Each row is a point. Each copy is the shape, with its points in the same order, turned, moved and blurred by noise. Say if it was mirrored as well.

Shape (6 x 3):
[[-33  17  63]
 [ 63  -2  13]
 [ 12 -16  12]
 [ 90  55  29]
 [-31 -41 -38]
 [ -4  -7 -58]]
Copy 1 (6 x 3):
[[ 15 -72 -35]
 [ 52  31 -21]
 [ 36 -12   3]
 [ 44  52 -82]
 [ -6 -22  64]
 [-29  29  35]]
Copy 1 is: mirrored
Copy 2 (6 x 3):
[[  4  66  -1]
 [ 29 -44  11]
 [ -7 -15  -9]
 [ 73 -35  57]
 [-75 -18 -19]
 [-64 -39  23]]
Copy 2 is: mirrored
Copy 3 (6 x 3):
[[-52  77 -31]
 [ 21  -1 -29]
 [-31   7 -12]
 [ 78  41 -26]
 [-75 -12  37]
 [-37 -13  55]]
Copy 3 is: mirrored
Copy 4:
[[  8 -46 -46]
 [ 70 -14  31]
 [ 26 -30  22]
 [116  18 -11]
 [-35  -9  53]
 [-16  27  51]]
Copy 4 is: mirrored

Shape:
[[  25   87  -35  -38   13   12]
 [  -8   32   15    1   15   29]
 [ -51  -46  -58    9  -17  -83]
 [  -5   34  -20   -7  -10   54]
 [   3   53   42   14  -11   37]
 [   3  -27  -39  -17  -11 -101]
 [   6    8  -23   27   92  -71]
 [ -63    1  -62  -28    3  -99]
 [  43   11  -14   -9  -28    1]
 [  20  -32  -37   64   63  -32]
 [  23   18    8  -46   47   36]
 [  19   53  -18  -21   12   26]]
Copy 1:
[[ 54 -16  -6  10  -9  81]
 [ 20  34  13  31  13  31]
 [-53 -71  40  82 -38 -35]
 [ -4  24 -23   8  10  41]
 [ 34  74   4  24 -10  28]
 [  9 -82  60  50 -36 -36]
 [ 60 -50  40 121  30  -3]
 [-31 -84  65  83 -48  25]
 [ 34 -11  -5  -9 -15  -8]
 [ 32 -37 -13 101  36 -49]
 [ 43  10  28   4  60  41]
 [ 40   2  -3  12   8  52]]
Copy 1 is: mirrored
Copy 2 (12 x 6):
[[ 22  37  55   8  75   7]
 [-15  12  30  26   2  21]
 [ 22  -3 -89 -26  -6 -71]
 [ 26  21  28  11   4  42]
 [-17  28  65  26 -22  17]
 [  7 -11 -42 -54  25 -89]
 [-29 -55 -24  46  59 -69]
 [  5  36 -88 -21  45 -75]
 [ 27  -6  42 -33   6 -11]
 [ 13 -88 -20  40  13 -49]
 [-30 -19  35  -6  48  46]
 [ 13  15  44   9  42  18]]
Copy 2 is: only turned
Copy 3:
[[-16  47 -33 -66  29 -62]
 [  6  33   6 -13  42  -2]
 [ -5 -54 -62  65 -49 -14]
 [-10  25 -30 -38  55  11]
 [  5  58  20 -36  26  22]
 [ -1 -57 -29  19 -68 -48]
 [ 77  -3  -7  38  -8 -86]
 [-32 -21 -62  64 -51 -64]
 [  4 -17 -15 -59  -3  -2]
 [100 -31 -28  26   7 -29]
 [ -1   0  22 -34  68 -45]
 [  0  29 -18 -48  38 -29]]
Copy 3 is: only turned
Copy 4, 12 rows:
[[  19   52  -70   48   13   33]
 [  -4   14    6   19   33   30]
 [  -9  -17  -32  -61  -16 -100]
 [   7   18  -23  -11    0   55]
 [   9   41   31   27    9   45]
 [   8  -19  -48    2  -35 -100]
 [  18   -6  -26   42   73  -79]
 [ -27   27  -57  -31   -4 -104]
 [  36   -9  -25   19  -34   18]
 [  54  -40   -3   -7   55  -59]
 [ -15  -23  -35   56   23   43]
 [  19   36  -34   28   19   35]]
Copy 4 is: mirrored

Shape, 12 rows:
[[ -81   10   10  -21    1   32  -18   45   28]
 [  27  -44   19   -8  -67  -13   -6   34   -3]
 [ -57  -26   13   31   -8   28  -26   21 -110]
 [  21   21   -3   22   -3 -111   41   45   33]
 [ -24   10  -16   26   -4  -60  121   -4  -16]
 [  29   35   21   46   12   36  -13  -22   11]
 [  28   71  -24   61  -20   43  -14   50   -8]
 [ -25    3  -15   63    9   42  -11    1    5]
 [  39  -19  -32   36   14   27  -35  -15    8]
 [  12  -18   22   69    4   40  -20   21   18]
 [ -20  -38   10   54  -87   36  -51  -52  -38]
 [  35   39    6   58   -9   37  -10  -35   14]]
Copy 1:
[[  -3   64  -32  -22   12   54  -52   32   19]
 [  64  -29   16  -20   -3   31  -25  -36  -24]
 [ -34  -50  -21  -35   37   74   13  -14   69]
 [  74  -23  -37   39  -84   11   18   55  -38]
 [ -31  -27  -35   -9 -115    4   33   24  -30]
 [  11   16   30  -15   27  -39   30   42   15]
 [  24   49   53   27   13   29   67   21   28]
 [ -29    9   33   -8   27   24    9   55    8]
 [  -3  -21   39   33   51  -14    0   24  -15]
 [  17   -1   34  -28   50   21   23   49  -21]
 [  -2  -60   91  -48   26   23  -37   -5   52]
 [   8    8   61   -9   16  -42   30   42   15]]
Copy 1 is: mirrored
Copy 2 (12 x 9):
[[ 23  60  32  49   4   2  23  22  45]
 [ 24 -60  36  -9  55 -41   8  11  26]
 [ 10  71  55 -58  36 -64  57   9 -24]
 [-93 -72 -10  -1  27  27  31  -3  48]
 [-80 -31  53 -36 -23  14  36 -79  44]
 [  7 -17 -10  34 -30 -23  28 -10 -61]
 [  0 -10 -46  16 -49 -77  56  15   0]
 [ 14  13  26   0 -50 -16  45  24 -25]
 [ 12 -29  10  -8 -33 -23 -11  38 -51]
 [ 43 -22   2   1 -17  -3  54  27 -34]
 [ 36 -26 107   8  10 -86  46  31 -59]
 [  4 -36   4  36 -46 -38  29  -9 -62]]
Copy 2 is: only turned
